Each point is reached from the start by the listed moves, each made 0, 1 or 2 times, or once backwards (-1), plus a little noise. Is the number of moves made odd or even? Then give how often each move was made.
(in the rows, 128 means zero)

Moves:
(1): [129  91 129]
(2): [ 95 151 164]
(3): [103 113  92]
Start: [124 126 154]
Points:
[ 69  59 155] -> even (2, 1, 1)
[ 89 149 192] -> odd (0, 1, 0)
[125  89 156] -> odd (1, 0, 0)
[123 164 155] -> odd (-1, 0, 0)

Moves:
(1): [144 131 133 144 132 129 118 131 112 145]
(2): [163 131 112 136 125 123 115 102 140 138]
(3): [130 139 123 140 128 141 158 142 130 128]
(4): [148 143 121 117 123 108 134 126 144 136]
(5): [119 115 115  98 127 119 135 137 126 144]
(6): [117 131 109 137 112 116 123 142 143 129]
(7): [151 137 122 137 140 125 113 137 121 126]
(8): [136 157 126 128 121 153 130 134 120 120]
Start: [129 133 130 103 126 124 116 133 134 130]
Points:
[178 195  85   7  98 137 192 120 168 154] -> odd (-1, 1, 1, 2, 2, -1, -1, 2)
[245 184  92 137 129 174  60 117  85 177] -> odd (2, 2, 0, -1, 1, 0, 1, 2)
[140 139 130  34 160 129  90 172  79 140] -> even (0, -1, -1, 0, 2, -1, 2, 1)

Moves:
(1): [147 119 134 109 140 134 112 132 114 137 110 125 132]
(2): [113 142 147 126 140 127 129 117 115 121 114 137 129]
(3): [127 140 123 143 123 139 123 128 129 144 127 138 136]
(4): [131 159 136 146 147 124 115 107 154 111 130 140 138]
(5): [148 139 140 145 127 129 127 127 129 135 143 117 123]
(6): [148 115 135 133 122 122 125 118 125 132 138 120 131]
(7): [137 136 144 118 122  92 154 100 155 102 121 135 107]
(8): [122 120 138 121 132 137 132 147 134 132 130 136 136]
(9): [109 123 137 127 147 131 130 136 128 129 125 147 124]
(10): [103 148 107 133 117 138 122 115 156 134 146 119 125]
(11): [131 134 121 137 120 113 113 126 134 128 119 107 125]
(12): [127 124 123 124 129 118 145 120 133 132 137 130 131]
Start: [133 133 146 129 121 131 132 134 142 112 137 115 122]
Points:
[ 89 159 174 106 189  79 202  77 193  53 142 185  93] -> even (0, 0, -1, 1, 0, -1, 1, -1, 2, 0, -1, 2)
[ 85 148  73 100 118 144  64 143 198 138 106  78 114] -> even (2, -1, 0, 0, -1, -1, 0, 0, 1, 2, 2, 0)
[125 155  97 142  81  78 114  58 243 102 189  42 140] -> odd (0, 0, -1, 1, -1, 2, 0, 1, -1, 2, 2, 2)
[180  45 249  69 193  97 157 132  39 136 102 129 116] -> even (2, 2, -1, -1, 1, 2, 0, 0, 2, -1, 0, 2)
[135 231 159 165 148 102  75  70 177  42 102  95 121] -> odd (0, 1, -1, 2, 0, -1, 0, -1, -1, 0, 1, -1)

Moves:
(1): [115 140 124 143 134 120 118 126 107 134 116 127 118 123 132 117 126 140
 143 116 116 120 128 127 125 127 125]
(2): [131 125 136 131 143 127 127 125 124 126 135 109 120 132 122 113 105 123
 126 144 114 123 131 121 114 129 147]
(3): [131 127 131 127 131 147 121 124 135 130 123 138 116 130 130 130 120 118
 130 123 129 117 133 134 124 134 121]
(4): [123 124 132 127 126 120 122 128 131 123 137 116 117 119 126 127 132 127
 124 131 117 131 123 128 145 126 122]
(5): [151 136 119 127 138 116 116 134 110 127 141 133 121 127 116 136  99 121
 132 125 127 135 134 123 140 123 120]
(6): [129 129 120 134 118 138 126 124 136 125 137 134 136 111 117 127 131 109
 116 135 145 127 140 141 134 130 127]
(7): [118 113 132 145 116 125 130 135 129 130 122 131 133 148 124 137 145 131
 141 106 134 115 118 123 151 130 124]
(8): [130 138 130 133 131 120 138 126 132 138 120 131 128 127 122 120 139 124
 126 122 130 144 142 138 122 131 136]
(9): [130 128 140 125 127 142 136 131 125 139 131 110 130 115 122 124 141 137
 129 123 119 119 122 141 139 138 132]
(10): [131 120 132 122 130 124 126 123 138 124 131 129 125 121 124 127 130 131
 127 136 138 114 126 130 125 120 121]
(11): [112 128 113 129 138 126 133 137 111 120 128 134 112 134 134 121 126 127
 119 117 128 127 125 136 141 127 119]
(12): [132 121 142 127 125 131 122 130 127 136 123 130 133 138 120 136 127 126
 138 141 132 131 130 127 132 128 145]
(13): [123 122 128 122 143 126 129 130 145 113 133 139 115 132 129 125 122 140
 125 129 126 137 129 139 134 130 133]
(14): [129 125 128 133 121 123 136 128 129 132 130 121 126 123 130 126 120 136
 122 129 135 137 134 133 135 137 123]
(15): [123 129 133 141 130 136 136 129 123 126 143 134 130 136 135 119 136 126
 119 135 127 119 127 129 129 139 123]
(16): [133 146 140 127 125 140 124 133 117 116 119 126 118 132 117 123 136 116
 123 112 131 128 130 149 129 139 125]
(17): [112 136 132 130 152 136 133 119 135 123 126 121 124 136 140 130 114 140
 130 135 127 140 143 130 121 110 141]
(18): [124 132 121 133 137 141 137 126 135 137 143 113 132 140 129 134 128 119
 118 147 124 120 138 144 122 138 135]
(19): [134 129 130 131 126 122 124 139 119 134 131 122 132 120 129 120 118 124
 120 127 121 140 126 129 121 126 123]
(20): [130 135 105 125 131 128 108 117 124 131 136 130 137 131 159 131 133 117
 117 131 122 112 121 109 121 128 141]
(21): [114 121 137 131 129 126 132 122 120 143 141 135 134 154 123 126 128 107
 134 124 151 131 117 126 144 138 125]
(22): [133 130 133 110 138 142 134 117 137 131  98 132 139 129 114 129 126 115
 146 124 131 121 110 144 147 136 125]
(23): [118 135 130 127 132 125 133 135 132 131 119 127 136 130 116 132 129 138
 115 124 135 140 139 126 136 141 125]
(24): [132 124 123 130 125 131 120 132 134 133 132 123 130 130 122 124 131 122
 138 134 141 123 110 116 141 125 122]
Start: [121 130 122 124 126 130 123 144 125 127 105 133 131 131 144 130 123 133
 121 137 129 126 127 119 131 124 123]
Points:
[125 203 186 164 161 196 104 163 112 121 115  83  61  74 116  57 120 191
  72 140  89  88 181 175  98 204 113] -> odd (2, 1, 2, 0, 0, 0, -1, 0, 2, 1, -1, 0, 1, 1, 2, 2, 0, 0, 0, 0, -1, -1, 2, 1)
[127 158 145 111 197 185 171 118 168 187 160 111 156 142  77 122   7  15
  19 210 210 192 233 229 138 203 127] -> odd (-1, 1, 2, 0, 1, 2, -1, 1, 0, 1, 0, 0, 0, 2, 0, 0, 1, 2, 2, 0, 2, 1, 2, -1)
[141 130 161 227 121 118 144 205 134 194 189  83 162  83  36 129 157 150
  74 171 121 120 218 174 181 158 113] -> odd (1, 0, 0, 1, 2, 2, 2, 2, 2, 2, -1, 1, 0, -1, 2, -1, 0, 2, 2, -1, -1, -1, 2, 0)
[ 20 129 209 184 221 199 183 127 156 136 217  49  78 184  74  81  90 132
  72 221 166 132 215 236 181 186 193] -> odd (1, 2, 0, 1, 0, 2, 0, 0, 2, 1, 0, 1, 2, 1, 1, 1, 2, 2, -1, -1, 2, -1, 1, 0)

Moves:
(1): [132 131 127 137 130 121 125 133 128 127 126 127 132 128 127 130 134 124
 128 118 117 125 120 127 132 124]
(2): [131 125 131 133 123 134 130 134 130 123 129 125 124 128 128 128 127 129
 118 123 129 121 139 128 130 141]
(3): [119 131 125 134 131 139 116 134 119 136 135 136 128 116 125 131 130 132
 122 123 150 142 129 134 120 128]
(4): [127 132 130 125 138 140 126 130 134 129 119 138 132 121 130 134 127 126
 122 127 125 119 123 127 123 130]
(5): [140 141 136 116 129 118 126 122 137 131 119 119 109 128 122 116 120 124
 136 133 135 132 134 129 121 136]
(6): [129 107 138 139 105 141 147 128 117 123 152 129 128 127 129 126 115 111
 123 120 129 134 119 103 131 128]
(7): [125 110 130 132 110 125 146 124 148 128 107 125 121 132 130 118 119 120
 128 130 120 116 138 149 129 136]
(8): [113 131 137 125 132 120 117 131 125 122 129 131 132 128 123 124 112 118
 150 129 125 130 117 139 128 124]
(9): [128 135 133 122 137 127 114 116 121 134 127 130 131 130 129 122 122 129
 142 131 126 132 121 129 118 129]
(10): [138 122 129 128 125 128 134 138 133 128 113 135 130 129 140 115 130 120
 118 130 122 116 137 131 138 132]
(11): [120 131 119 128 132 131 129 121 133 124 114 129 131 129 120 126 115 127
 132 134 136 121 131 117 132 143]
(12): [121 132 124 129 117 146 126 131 135 129 126 138 122 131 131 131 124 134
 141 122 128 128 121 138 144 117]
(13): [130 135 125 123 127 141 118 108 138 118 141 119 127 116 130 130 131 137
 119 132 126 143 136 134 122 123]
(14): [127 118 131 123 124 122 114 137 123 138 116 138 121 123 121 114 127 134
 136 135 124 124 125 128 132 126]
(15): [129 125 130 127 121 131 127 122 122 119 125 126 124 124 138 130 132 133
 134 135 126 139 127 119 116 134]
(16): [122 128 134 133 123 130 131 130 105 118 117 124 122 131 122 124 127 130
 130 125 131 121 127 121 126 125]
(17): [137 125 128 124 128 134 129 126 117 125 126 122 141 127 122 140 135 126
 120 126 128 139 127 128 140 132]
(18): [112 126 131 126 130 128 127 113 135 122 118 132 132 129 126 138 133 133
 136 115 124 144 127 133 128 126]
(19): [122 133 132 131 122 113 129 123 121 125 125 121 126 118 126 131 126 127
 135 136 136 117 130 121 128 132]
(20): [122 127 139 135 123 127 130 130 136 145 119 131 148 130 118 118 111 131
 121 127 108 133 127 125 131 135]
(21): [139 130 128 122 126 122 126 127 127 127 120 139 128 129 134 126 122 133
 129 123 120 121 133 126 120 125]
(22): [110 128 122 130 134 130 127 125 121 133 132 127 123 132 123 133 128 123
 122 132 124 141 121 138 138 137]
(23): [125 118 123 122 126 138 120 121 125 123 121 113 125 126 138 149 132 130
 134 129 123 138 142 144 134 114]
(24): [136 131 128 130 137 126 134 119 132 127 120 136 123 125 123 128 124 131
 139 130 129 125 135 133 126 125]
Start: [136 129 137 131 132 119 124 121 129 114 124 119 126 130 140 138 123 129
 132 137 126 140 126 129 131 130]
Points:
[172  73 211 143   7 247 167 130 122 120  86  89 121 115 148 102  78 107
  64 108 118 168 175 125 176 156] -> even (-1, 2, 1, 1, 2, 2, 1, -1, 1, 2, -1, 2, 1, 0, 0, 2, 2, 0, 0, 2, -1, -1, 1, -1)
[ 90 116 111 129 137 117 151  47 125  57  79 115 113 132 149 171  96 124
 179 146 140 137 175 196 154 102] -> even (-1, -1, 0, -1, -1, 0, 1, 1, 0, 1, 1, 0, 1, -1, -1, 1, 0, 1, 1, -1, 1, 1, 1, 2)
[150 122 166 115 105 105  83 124  69 121  77 120  54 112 134  97  48 122
 234 155 183 145 156 120  77 116] -> even (0, 0, 2, -1, 2, 1, 0, 1, 1, 0, 1, 0, -1, 1, 1, 1, -1, -1, 0, 0, 1, -1, 2, 1)
[ 97  84 134 172  96 180  86 115 120  67 223 157 127  82 165 160 153 133
 117  73 136 242 109 103 127  97] -> odd (2, 1, 2, -1, -1, 2, -1, 1, -1, 1, 0, 0, 2, 1, 1, -1, -1, 2, -1, -1, 0, 0, 0, 0)
[196 114 121 103 130  61 140 132 163 127  89  97  41 134 160 130 102 109
 155 149 157 109 209 192 108 120] -> even (0, 0, 1, -1, 2, 0, 1, 0, -1, 0, 0, -1, -1, 0, -1, -1, -1, -1, 0, -1, 2, 0, 2, 1)

Moves:
(1): [128 124 135 120 130 124 123 120 122 122 126 130 122 134 136 134 116 128
 132 131 133 131 129 132 122]
(2): [135 142 121 127 122 135 129 121 135 125 130 132 138 127 132 144 133 115
 115 128 127 121 134 117 126]
(3): [127 124 130 123 150 128 125 125 133 129 131 136 143 128 138 124 132 129
 131 125 134 140 124 134 121]
(4): [125 124 131 119 129 130 136 126 131 126 152 134 109 124 129 121 130 124
 131 132 110 124 118 131 128]
(5): [119 132 130 127 124 135 123 125 136 121 121 140 119 135 125 132 127 135
 123 123 120 122 132 127 140]
(6): [139 132 117 123 129 131 127 138 125 128 127 126 126 124 124 129 126 130
 123 127 134 124 120 133 129]
(7): [130 130 134 130 131 127 130 128 129 130 129 136 120 120 129 129 124 137
 132 124 130 140 124 117 127]
(8): [126 138 137 131 121 130 131 128 125 130 126 127 139 128 135 120 132 123
 147 144 119 130 123 122 125]
(9): [141 117 127 130 127 124 125 131 128 130 126 124 134 117 138 122 126 116
 136 115 119 121 129 145 142]
(10): [116 139 123 130 131 123 144 130 129 112 126 126 124 145 128 121 133 120
 127 126 120 135 131 128 133]
(11): [130 110 121 126 121 128 144 139 129 127 127 139 127 135 129 142 138 119
 132 126 132 129 137 127 136]
(12): [119 133 124 122 125 118 127 120 141 123 121 138 126 121 120 129 132 121
 129 137 132 134 121 128 142]
(13): [118 127 129 140 135 115 121 131 132 128 137 129 138 130 132 125 108 135
 137 131 115 125 126 125 125]
(14): [123 135 124 138 137 137 132 119 134 125 124 127 123 135 136 129 126 124
 143 130 131 117 123 112 128]
(15): [137 135 133 134 122 130 135 130 126 145 130 130 130 131 123 115 124 127
 132 144 125 135 139 122 138]
(16): [135 121 127 129 128 131 123 126 120 124 126 127 123 134 134 133 126 132
 113 134 128 130 127 121 128]
(17): [123 127 127 124 129 132 135 130 120 130 126 124 125 108 127 123 125 134
 128 133 133 124 132 128 129]
(18): [134 117 128 113 126 116 132 124 125 125 121 137 131 136 122 119 121 121
 124 126 119 130 134 131 111]
(19): [126 121 122 128 127 129 132 123 135 131 128 135 124 130 136 130 124 125
 127 128 129 132 127 133 122]
(20): [121 123 121 129 123 130 123 133 120 124 132 134 138 127 132 112 127 120
 127 119 126 132 131 131 131]
(21): [121 133 134 114 131 114 126 137 126 131 135 136 114 122 141 122 142 124
 130 121 142 113 129 121 126]
(22): [129 128 134 140 124 135 123 123 119 131 115 136 119 127 125 132 108 116
 119 129 125 126 126 126 128]
(23): [139 122 131 144 118 125 147 121 117 125 127 132 137 137 120 120 124 134
 130 122 127 122 122 144 134]
(24): [125 115 141 129 125 128 141 129 132 134 127 129 132 133 130 126 118 133
 120 120 123 127 125 117 132]
Start: [116 140 121 132 121 118 132 123 128 131 137 133 125 134 128 119 127 131
 129 127 126 123 131 134 113]
Points:
[153  71  77 161 100 114 191 156 119 125 161 190 157 124 157  64  76 124
 192 116  53 131 131 156 158] -> even (0, 0, 0, 1, 1, 2, 2, 1, 2, 0, 2, 0, 2, 1, 1, 1, 1, 1, 1, 2, -1, -1, 1, 0)
[165 121  89 124 140 150 104 112 104  80 106 184  90 152 188 132  91  81
  81  60 136 142 121 140 149] -> odd (2, 1, 1, 0, 1, 2, 2, -1, 2, 1, 0, 0, -1, 1, 0, 2, -1, 0, 0, 2, 0, 1, 0, 0)
[ 90 158 152 197 158 146 209 101 124 124 167 155  10 146 123  99  77 172
 143  78 118  77  45 110 101] -> odd (-1, -1, 0, 2, 0, 1, 2, -1, -1, 1, -1, -1, 0, 2, -1, -1, 0, -1, 1, -1, 1, 2, 2, 1)
[ 85 128  77  81 142  94 150 135 169  82 170 199  87 145 149 149 162 137
 109 124 155 198  78 142 126] -> odd (1, 0, 1, 1, 0, 2, 2, 0, -1, 1, 1, 2, 0, -1, -1, 1, -1, -1, 2, 1, 0, -1, 0, 0)
[135  69  89 108  57 144 163  57  88  61  43 249 117 142  92 191  78 118
  31 102 170 145 163 127 131] -> even (2, 2, 0, -1, 2, 0, 2, -1, -1, -1, 2, 2, -1, 0, -1, 2, 2, 2, 0, 2, -1, 1, 2, 0)
